Every row gives one point. Any point is a mix of the corners, with weights that add up to 1. It lies inside the corners' shape when no weight is negative. Is each point inside? If not, which corners have a negative weight?

Corners:
(1): [-35 -23  45]
(2): [-34  58  42]
(3): [-18 -24 -93]
(4): [ 39  -9 -11]
Points:
[ -3 -31 -69] -> outside (2)
[-29 -13  36] -> inside
[-29  40  35] -> inside
[ -4 -17 -61] -> inside
[-38 -17 -63] -> outside (4)
[-51  31  25] -> outside (4)
[ 32  -7 -10] -> inside

Corners:
(1): [-16 -12  -7   5   9 -14 -53  -7  51]
(2): [-11  15   3 -43 -55  -7  -6 -80 -27]
(3): [ 44 -58  34  21  38  14 -29  -5  -2]
(4): [ 24 -77  -9 -18 -22  48  -7  58  19]
(5): [ 49 -40   3 -65  15 -25  27  22  27]
(6): [-95  51 -15  16  16 -60   4 -27 -66]
(7): [ 11 -76  69 -48  -4  34  25  42  54]
(8): [ -5 -40 -36  89  39 -64  48  -4  49]
(9): [ 71  -1  56 -12 -37  26 -19  55  13]
(10): [-16  85 -18 -53   8  31  42 -76 -27]
Points:
[-28  68  16  33  21 -11  18 -91 -42] -> outside (1, 4, 5)
[  2  -4  24 -14   9  -6   3 -17  11] -> outside (4)
[-32  20  -9 -58 -33  -4   8 -58 -22] -> outside (3, 8, 9)
[ -9  -3  -5 -24  -7   1  11   0  21] -> outside (3)
[ 28 -16  14  18  -2  -8   8  18  21] -> inside

Corners:
(1): [ 19 -45  11 -13   2  12  -7  -1  -4 -47   5  10 -29 -46  46  15 -47  18
 -27  -7]
(2): [ 18  -8  29  11   4  50  38 -18  -9 -20  -8  57 -12  -1  15 -12  -5  12
 -47   6]
(3): [ 17 -45 -16  -5  44  29  -8  -5 -67 -22 -35 -16  51  26 -56  12 -10 -18
 -26 -57]
(4): [-59  30 -95 -13 -31 -27  61  60  -9  13 -68   3  22  14  -8  -7  33 -55
  -2 -19]
(5): [-19 -14  -7  45 -49   8 -21 -13  68 -30  -3  33 -36 -28  47  23 -12  57
 -50   1]
(6): [-25 -24  24 -27  22  55 -10 -26 -36 -19  16 -44  -1  37 -10  17  31 -20
 -17 -27]
(7): [-21   6 -14 -26  27   3   4 -62 -60 -17  12 -19  34  33 -20 -13 -24 -33
 -35 -37]
(8): [-22 -12   3  -4  -6 -22 -13  -1  51 -15  33  41   9 -14  26  35   8  36
  10  12]
(9): [-17  89 -56  -2  -9  -4  34  58 -21   5 -46 -16  54   3  23  29  25 -48
  -6 -29]
(10): [  4 -43  25   7   9  11 -21 -19   7 -49 -23  15 -10   8  10  35 -25   7
 -63  66]
(11): [-37  75 -27 -21 -31   7  59  37 -28  29 -61   9   6  16 -50  36  14 -49
   9 -40]
(12): [ 13 -36  30   4  -3  34 -30 -65   4  33 -22  27 -17  -9  55  18  -8  26
 -18  36]
(13): [ -1  -4  38   7  58  18  11   9 -24  -5  -9 -57  -3  18 -19 -35 -25  14
 -35 -18]
(14): [-14 -15 -34  15 -35 -17  28  -1 -11  10  43  -8  -9  -4  14  57  16  43
 -20  24]
(15): [ 13   2 -27 -31  -7 -17  31 -22 -26 -21 -65 -34  34 -12 -36   3  51 -19
   6 -30]
(16): [ 17  28 -58 -44 -38  31  15  15 -27  17 -25 -24  40 -18 -37 -22  -2 -27
 -10  -2]
(17): [  3   6  10 -17   0   2  -4   1 -44 -32  -7 -13  11  81 -18 -16 -11  29
  -5 -40]
(18): [-22  20  -3  32 -69 -32  20  43  11  19  -7  12  13 -15  22  26  20 -38
 -17   5]
(19): [-45  26 -31  51 -40 -30 -15  19 -17 -26 -12  38 -19 -34  19  15  25  25
  22  39]
(20): [ 26  -4 -38  45  -8  -8  -7  -8  41 -24   6  13 -35  -1  35  18   0 -18
   3  27]
(21): [  0  -3  -8  10 -13 -28 -38  18   9  -1  21  37 -41 -19  27  30  32  28
 -48  12]
Points:
[ -5  -1 -23  -7 -19   8   9  -8  -4  -6 -10  10  10  -2  10  28   9 -21
 -22  -7] -> outside (13, 17, 19)
[ 10 -11 -12  -6  -3   6   5  10 -13  -7 -23   0  22   1  -2  10   1   4
 -27 -14] -> outside (6, 7, 11, 19, 20)
[  7  14  -5  -5  -4  23  24  -1 -22   1 -19 -12  14  10  -3   8  -1 -16
 -19 -27] -> outside (4, 8, 10, 19, 21)
[-11   0  -9   6  -7   1   9   1  -4 -12  -7   7  -1   2  11  20   8   2
 -17  -3] -> outside (16)
[ -7  13 -19   0  -8   6  15   4 -13  -1 -13   2   8   0   6   6   9  -5
 -11 -17] -> outside (10)
[-24  33 -27  12 -11   1  15  30  -7 -15 -27   9   7  13 -13   1   7 -23
 -13 -17] -> outside (1, 12, 14, 15)

Corners:
(1): [  1  28 -10  32  20   5   3  29   5 -36 -24 -15  27  25  -7  43  -9  26
  -1  -9]
(2): [ 23   6 -22  12  21 -44  25   3  -4 -35   2  -8  17  12 -11 -10  -8   7
   4 -27]
(3): [ -5   4  27  32  20 -31   8   1  17  31 -22   8  29  21   8 -41 -17  27
 -12   7]
(4): [ 58  92 -28  19  11   1  12 -10   0  18 -31 -22  26   4  45  10 -12 -11
  -3  18]
(5): [ -8  51 -13  46  -5   2   7  -2   6  13   4   3  15 -10   6 -24  34  15
  17  -6]
(6): [-11  19 -17  47  19  18  -8 -21   6  -9 -15  -2 -31  21  31 -30 -14  25
  -4  14]
(7): [-20 -11  -8  41  32  19  -5 -31 -14  30 -18 -19  14  11 -10 -25  73  16
  17  -5]
(8): [ 59   7  10 -18   2   5  14   1 -12 -37 -25   1   8   4  -1   0   2  25
  45 -32]
(9): [-19 -10   5  -2   6   4  52 -22 -27  23  -4   9  14   5  -2  -4  -1   0
  11  20]
(10): [ 15  -2  19  31   4 -19  10 -22   3  -6  49  13  30   3   2  22  24  20
   9 -10]
(11): [  7   3 -23  12  21 -15  -2   8 -17  -8 -27 -20  32 -29  83 -25  -3  22
  -4  11]
(12): [ -1  -9   2  16  20   3  14  24 -12  22  41 -31   0 -45   2  15  -6  29
 -19   2]
(13): [ -6   0 -26  43  23  12  -6  17  -9  22  18  13  -5  16  27 -34 -17 -21
 -19   6]
(14): [-21  26  -4  39  24   2  -7  -9 -11  -1 -24   2 -11 -19 -12  47  -4  15
  31   0]
(15): [ -9  -4 -17  40  14  12  -4  -8  12 -15 -23   9 -95  -7  19   8  24 -36
 -10  16]
(16): [ -1  -3  56  40 -20   6 -30   7 -72   3   5  -2   4  18  -9 -23 -17  15
  16   4]
(17): [ 10   1 -36 -18 -75  -7 -15  -1  -8  26 -32   8  -4 -21   1   1 -19 -10
   6 -34]
(18): [-20  26  11   6  35  10 -23 -20  13 -68  41  -3 -10 -11  -2  -8  55 -11
  -8 -38]
(19): [ 10  14 -20  51  14 -16 -15  -6   5   7   8  13  21 -11 -20 -35  -3  10
 -21  23]
(20): [ 40  12 -25 -66 -50 -33 -19 -14 -71  38  -1  20  17 -12  13 -18   1  31
  29   4]
(21): [ -4   7 -12   5  -5  -8 -26 -17  -6  22  10   2   3   9 -11 -37   9 -10
  47  25]
Points:
[11 17 -5 19  4 -9 -1 -7 -7 -2 -6  3 12  3  3 -4 11  2 10 -5] -> outside (6, 12)
[ 4 10 -4 21  8 -3  0 -6 -6 -3 -4 -2 -6 -5  4 -5  8  8  5  1] -> outside (13)
[ 4 11 -3 27 10  2  1 -1 -5 -4 -6 -2  1  2  6 -4  1  8  5 -2] -> outside (20)
[ 23  28  -3  -2  -8 -18  -8   6  -6 -18  -5  -8  16  -4  15   5 -11  24
  19 -21] -> outside (7, 9, 13, 15, 19)
[  5  14  -9  16   0  -2  -5 -11 -10  -2 -14   5   1   7  10 -13   4   7
  11  -2] -> outside (12)
[-6  9  0 37 13  5  1 -7  0  2 -3 -1 -2  1  8 -9  5  5  1  7] -> outside (2, 20)
[  9  20 -11  14   3  -6 -13  -5 -10  -1  -4   2  -7 -11  11 -15   0   7
  11  -2] -> outside (1, 7, 9, 10)

Corners:
(1): [ 10  -5  -2  11   9  13  -5  16  16 -27  -1  -4   4   9  -3   7   4   3
   7  -1]
(2): [  2 -10  -8  21   4  -2 -10  -6 -13   7   2 -18   6  16 -17   2   7  -4
  10   9]
(3): [  8  -6   7 -14   5   8 -11 -24  15  13   1 -20 -14   5 -10   1 -12  18
   7  -6]
(4): [  5   0  -6  -7  11   2   0   0   3 -24   1   0  12  -2  -2 -32  11   6
 -31  -8]
(5): [ -5 -10  12 -13 -95  -1  -3  -2  13   2 -34   9 -16   0  15   8  -9  -3
  -2 -10]
(6): [-10  -2 -20 -10   9  11   6 -10  -5 -15   0  11  -6 -11 -13  10   3  -2
   9  -5]
(7): [  3  -5  11   5   5   8  19 -11   6  11   8  18   8  -7  -8   0  11   1
 -16  17]
(8): [  1   1   7  -6  -3   9  14  21 -15  10   1  17  -3  -1   1 -10   1  -6
  18  16]
(9): [  3  11   5  -9  10   2 -15  22   9   5   9 -14   7  -8  -7   1  16   4
 -11 -17]
(10): [ 15  -8 -23 -10  11   4  11   0  13  12  -3  12  11  25 -14   0 -10  25
  -4  -3]
(11): [ 14  -6   4 -10  -4 -15   2   2  -6   8 -24   5  -3  -3   6  16  10  -2
   6 -10]
(12): [-20   4   7  -6   6 -11  12 -12  16  11  -3   9   9   0   3  -7   0  21
 -10   4]
(13): [  3  -2  10   4   2   1  -7  -5  13  14 -14  10  11  -5 -17  -3  -6   1
   9 -18]
(14): [ -1   3 -10  13   4  -1  -5  -4  13  -1   4  11 -46  -5  -9 -11  14   7
   7  18]
(15): [  8  -6  -7  36   9   6   0  -2 -36  13  -1  14   8  -7   4   4   8  13
  12   8]
(16): [  0  -1   8 -13 -22  -9 -11  -9  -7 -23   7  26  -7   3  -8   9  15   3
   7 -12]
(17): [  2  21  15  -8  13  14  -8  -1   7   4 -17  11   8  -1  -9   4   2   4
  -8   3]
(18): [ -4  -6   0   1  13   4 -11  -3   6  11  -6   9  10   7  -9   3 -59 -10
 -18  -9]
(19): [  9   1   0  11   6 -10   4   0   2  10   0  -4   9  -9 -24   6   0  23
   9  30]
(20): [ -2  -6  10  -1  11   7  13  15 -12  -3 -13   2  -5  10 -20   5   9  10
  -7 -11]
(21): [  8  49  12  -7   0 -13  35  -8  14 -14   1  18  -9  -7 -15   9   9   4
   5  -7]
Points:
[-3  8 -5  4 -4  3  5  0  3  2 11 16  3  0 -5  3 -3  8  2 20] -> outside (3, 4, 11, 13, 20)
[  5   9  -8   7  31  13   3  -5  -3 -12  28  -8  29   4 -11  -9  16  17
  -3  14] -> outside (5, 11, 13, 14, 18, 20)
[ 1 -3 -1  5 -8  0 -3 -3  2  2 -4  2 -7  3 -7  0  3  3  3  3] -> inside
[ 4  5 -7 -1 24  9 12  3  0  7  0  1 -3  8 -8  6 -1  6  0  2] -> outside (4, 5, 13, 16, 19)
[  5  -4   3   2 -16   4   1   0  -8   2 -22   1   1  -3  -2   9 -12  -5
   6  -4] -> outside (7, 9, 10, 12, 14, 16)
[ 3 -1 -2 -1  3 -1  5  0  2  7 -3  3  1  0 -7 -1  0  7 -4 -2] -> outside (1, 16, 17)
[  1  -8  -6   7   1   8  -4   9  -8  -8   0   7   4   5 -10   0   2   0
  -5   4] -> outside (3, 11, 12, 13, 21)
[  7  17  -2   4  25   2   4  18 -16 -16   6   7  -8  -5 -13   1  14  -4
   9   5] -> outside (3, 5, 7, 10, 12, 13)

Corners:
(1): [-12   3  19  19  -2  32 -20 -30  12 -28  -9 -32  27  85 -75  -5  -6  41
  40  31]
(2): [ -4  56  11 -23  -9 -19  -9   9   6  49  10   8  18  -3  20  35  -4   7
  23  19]
(3): [ -2  32 -36  -7  40 -34  26 -15 -28  56  59  26 -18   4  31 -52  -3 -39
   6 -19]
(4): [  3  -6  -6  22  -9  -3 -76  -4  14 -77 -33  52 -60   4  33  -1 -41 -16
  15  10]
(5): [ -3 -12 -19 -23   2 -20  72 -28 -26  53 -21  32 -24 -40 -11 -12  -8 -34
   8 -39]
(6): [-39   7 -17 -41  40  31   2  16 -11  66  37   9  -6  -3  -8 -31 -17 -39
 -21  10]
(7): [-15 -25  47  25   4  39 -33 -50  -1 -64  28  10 -16 -28 -22  31 -39  36
  -3  24]
(8): [-12  45  45   1  41   7 -11  24 -19  60   2   6 -25   1   0  -3  39 -32
  18 -16]
(9): [-11 -34   3  16 -37  38 -23 -57   4 -34   9   8  10  17 -57 -20  56  26
 -12  23]
(10): [ 25 -45   2  23 -10  10 -13 -28 -59  29  24  -4  32  29 -41  -2  10 -25
  21  36]
(11): [  8 -22  37  54 -22  15 -20  28 -19 -88  -1  16 -28  21  11  53 -22  13
 -16  63]
(12): [-19  21  26  79 -42   4 -22  19 -13 -94 -17  -8 -13 -49 -15 -29 -29  40
  29  53]
(13): [  7 -39   2  42  -9 -40 -42  11  -4 -91   2  26 -35   0 -48 -12 -27  37
 -19  25]
(14): [ 27  29   4  -9   7  24  21  26   6  91  -1  69  -7  -4  28 -47   0  -5
  20   2]
(15): [-11 -46 -27  53  10  56 -28  21 -15 -95 -57  29   1 -32 -17  19  -5  47
   0   9]
(16): [  9  -1 -19 -23 -23  62  12   5 -40 -15  11  -6 -10  -2 -37  11   7  14
  67  -6]
(17): [-25  18 -31 -20   7  15   2 -11 -49  62   8  -5 -42  -1  25 -30 -23 -27
 -43 -50]
(18): [-32   8 -22  19  -1  -3  -1   9  19  37  17  16 -18 -11  -1  -2 -13 -37
  24 -46]
(19): [-26 -35  13  34 -15  12 -52  -8 -25 -73  -5  17 -45  -2  23  26 -30  70
  45  29]
(20): [ 15   3 -48  -1  31  -4  17  18  11  54  15 -14 -70 -38  18  -9 -24 -38
  -6  11]
(21): [ 17  23  16 -45   6  10 -17   7  21  20  17 -11   0 -16  69 -47  -3 -22
  28   3]
Points:
[  2  -2  -2   4   4  11  -4  -6 -23   1   7  12 -12  -2  -5  -8  -4  -2
  12  10] -> outside (18)
[ -5   8   2   0   4   6  -8  -1  -6  13  14  10 -19  -3  -2 -13 -12 -14
   5   6] -> outside (15, 19)
[ -3   5 -56 -29   6  19  54  -5 -26  82  18  -8   5 -22  -2 -71   5 -26
  33 -20] -> outside (2, 4, 7, 8, 11, 13)
[ -7  -6  -1   2   9  12 -14   3 -12   1   7  14 -22   5   3   2 -16   0
  11   8] -> outside (9, 12)
[ -4   8   9  17   4   9 -26  12   1 -14   8  10 -14   3   5  -1 -16   5
  24  18] -> outside (5, 9, 17)
[-16  26  10   1   5  -3   6  12  -8   5  13  -7 -24  -7   6   7 -21   1
  10   1] -> outside (4, 9, 10, 14, 15)
[  7   6  -4 -15  28 -29  -2  10   0  32  43   9 -47 -15  27  13 -21 -49
  18   9] -> outside (1, 9, 12, 14, 15, 17)
[ -7  -1   3   8  -1  11 -17   2 -11  -7   4  16 -18   1   4   0 -13   7
  15  15] -> inside
[  3 -17   2   7  -6  15 -28 -17   1 -21  30  15 -20  18  -3 -15 -20   6
   0  21] -> outside (2, 5, 8, 12, 15)
